Rows are points. To make a cloud, some directions were put in groups of two or more. Within a group, all points are equally far from the middle, so they leave a hole (a ring in 2 directions, a hollow ball in 3). The other directions are filled evenly. Then the cloud was stretched, turned, moved and blurred a little. Count the holes, and give their numbers of directions, smallest first.

Cloud, 13 rows:
[[-50  50]
 [-30  69]
 [-24 -19]
 [ -6 -30]
 [-50  49]
 [ 48  27]
 [ 55   5]
 [  4 -33]
 [ 55   6]
 [ 53 -11]
 [-52  31]
 [ 49  24]
 [ 46  30]]
Holes: 1 (2)

Cloud:
[[-80  25  13]
 [ 50  48 -54]
 [ 60 -36  -2]
 [-14   5  30]
 [-72  -1  26]
 [  8  41  22]
 [ 16  13 -58]
 [-12  64 -29]
 [ -5 -54 -22]
 [-62  13 -59]
 [  5   1 -58]
 [-20  19  27]
 [-61  38 -47]
 [-29 -61  -1]
 [ 14 -42 -33]
 [-12  62 -32]
 [ 60 -34   5]
 [-39  50 -41]
 [-16 -56 -24]]
Holes: 1 (2)

Cloud, 20 rows:
[[ 38  31 -24]
 [ 95   7  45]
 [ -4   5  26]
 [ 80  16  39]
 [ -1  42   8]
 [ 55  69 -17]
 [ -3 -28  36]
 [ 68  16  -3]
 [ 18 -39 -14]
 [-22 -18  35]
 [-17  41  -6]
 [ 54  76 -10]
 [ 71  50   6]
 [-43 -11 -22]
 [ 12   2  15]
 [ 19 -53  13]
 [ 54  29 -24]
 [ 67   1  27]
 [ -3  -6 -46]
 [ 17  15 -15]]
Holes: 0

Cloud, 27 rows:
[[-12  18   7 -35]
 [ 61   6 -56  -3]
 [-26 -25 -64  31]
 [-43   4  39  -4]
 [-18 -44 -52 -23]
 [-38 -17  28 -32]
 [ 39  76  -3 -20]
 [-55  44 -28  53]
 [-38  38  -2 -24]
 [ 23  -6 -32  61]
 [ -9  36  30  45]
 [-23  90 -21  24]
 [-66  46  -6  16]
 [ 29  26  42  67]
 [ 21 -61 -22   5]
 [ 34  29 -83  38]
 [-21 -49  31 -40]
 [-32 -86 -12  39]
 [ 31  79 -18 -25]
 [-12   8   2  70]
 [ 19  24 -52  63]
 [ 58  29 -21 -34]
 [ 20 -57  -4  53]
 [ 19 -45  14 -35]
 [  2  -2 -22 -44]
 [ 34  32  20  77]
 [-37 -67  10 -46]]
Holes: 1 (2)

Cloud (26 x 4):
[[ 26 -20   2 -33]
 [ 26 -28  11  -2]
 [  6 -31  20 -46]
 [-54 -17  -3   6]
 [-37 -85  13   5]
 [-53 -83 -14 -29]
 [-13 -17 -46 -43]
 [-48 -26  -5  13]
 [-47 -14 -17   7]
 [-36  10  31  15]
 [-58 -95  15 -18]
 [-38  -5 -37  -7]
 [-26 -82  23   5]
 [-13 -73 -13 -36]
 [ -8  48  25 -29]
 [-46  -8 -21   2]
 [ -2  -7 -21  21]
 [ -6   5  -3  30]
 [ -8  30  49   9]
 [ -6 -62  34 -32]
 [-21  30   9 -44]
 [ 28  35  33 -23]
 [-68 -47  16 -27]
 [-63 -46  -7  -6]
 [ -1 -29  -9  21]
 [-64 -28  15  -6]]
Holes: 1 (4)

Cloud (53 x 6):
[[ 52  -7   3 -26 -10 -41]
 [  3 -35 -28 -33  11 -12]
 [  5  58  -1  21  10   4]
 [-36   6 -34  22  10 -24]
 [ 71  21   5 -22 -28  32]
 [ 30  33  31  -7 -45 -24]
 [-36 -24  27  20 -28 -28]
 [-49  -4 -15   3 -27  -7]
 [ 46  -1  -2 -54 -15  16]
 [ 37  38  58  -9 -32 -12]
 [ 36  -3   7 -29 -23  30]
 [ 20  -3 -11   4 -23 -43]
 [  1  48   5  47  11  10]
 [-44 -17  28  -6 -31  -7]
 [  9  55   9  -8  21 -32]
 [-33  31   7   7  21 -11]
 [  9   0  19  -4  47  42]
 [-28   0  13 -35 -15 -50]
 [-28  17   6 -72  -4   5]
 [  8 -14 -71  15  14   0]
 [ 22 -18   5   3 -15 -43]
 [  3   4 -42  -3  21 -29]
 [ 51  29  25  45  20 -30]
 [ 25  19 -33  -1  38 -24]
 [ 11  14  59   5 -16  14]
 [-34 -12 -37  24  27 -24]
 [  2  -2  25 -11 -32  25]
 [-30 -60 -36 -11  17   0]
 [ 69   9   2 -11 -21  33]
 [-37 -33  -9   6 -10 -41]
 [-38 -11 -23 -33  -9  34]
 [-10 -15  29  57  40 -23]
 [ 50  21  13  32   5  55]
 [ 95  19  15  -4  -4  23]
 [ -4 -17 -36   3  53  10]
 [-51 -37 -29   5  20 -32]
 [ -5  18  33  16  41 -37]
 [ 48 -20  21  37  22  -2]
 [ 29  30  33  38 -15  35]
 [ 36  22  -9  31  28  59]
 [ 15   7 -31 -28  44  28]
 [-20 -29  30  50  52 -22]
 [ 13  38  64   8   7   0]
 [ 15 -33  48   8   8 -44]
 [ 29  10 -21 -34  51   2]
 [ -4   7  -1 -18 -22 -48]
 [ 70  21  22   3  -9  40]
 [ 38  29  40  41  13 -33]
 [-42 -30  34  23 -25 -28]
 [-27 -16 -50  -2  30  53]
 [-17   1 -21 -59  14  30]
 [ 32  32  43  21  -9  31]
 [ 62 -10 -11  65  13  31]]
Holes: 2 (2, 2)

Cloud (49 x 6):
[[-16 -36 -29 -41  35  33]
 [ -7  -6 -30  26 -18  -6]
 [ 34 -42  10  20  43 -26]
 [-74 -34 -22 -54  38 -16]
 [ 64 -19 -47  49  14 -47]
 [-14 -90  15 -49 -33  30]
 [ 10 -29 -13 -10  -7  50]
 [-47 -24  -5  58   0  15]
 [-64 -10 -19  21  30  -8]
 [ 21 -56 -67 -74  59 -18]
 [ 27 -54 -28 -46  84 -73]
 [-34  28 -34  19   5  12]
 [-29   8   8 -25   0   5]
 [-25 -15  -4  14 -83  68]
 [ 25 -46 -10 -53  27 -24]
 [ 47 -22 -40  39  65 -16]
 [-15 -49   6 -16  32  19]
 [ 79 -44 -22 -43 -55  -4]
 [ -5 -23  16  25  54   3]
 [ 29 -27 -10 -28 -49  58]
 [ 49 -36 -45  -1  73 -37]
 [-35 -35 -37 -42  95 -29]
 [ 13   0   8  64 -32 -17]
 [  0 -13  32  15  40 -14]
 [ 22 -46 -51  13  44   0]
 [-40 -21 -56 -34 -12   5]
 [ 16 -10 -26  12  18  48]
 [ 18 -64  25 -12 -16   5]
 [ 27   3  11 -19   2   0]
 [-42 -20  -7 -20 -40   4]
 [-11 -44 -21   8   5 -51]
 [ 39 -50   9  35 -12 -18]
 [-14 -51 -28 -39 -74  40]
 [-18 -29 -28  24  87  19]
 [-35  -9 -10 -45  21  25]
 [-66  13  25 -25 -64  56]
 [  4 -29 -48 -82   9  35]
 [-30  17 -47 -16  37 -13]
 [-32 -37 -48  11  14 -10]
 [  3  31   2  69 -18 -13]
 [-16 -48 -36 -72  48   2]
 [-75 -40 -23  -5  17  -6]
 [-19  10   9  25  61 -43]
 [-65 -54  27 -74  -6  40]
 [  4  36 -33  15  50 -34]
 [ 56 -41 -63 -57  27 -13]
 [-81   8  -5   9  -2  37]
 [-15  11 -13 -20  28  23]
 [-56  18  21 -31 -37  65]]
Holes: 1 (2)
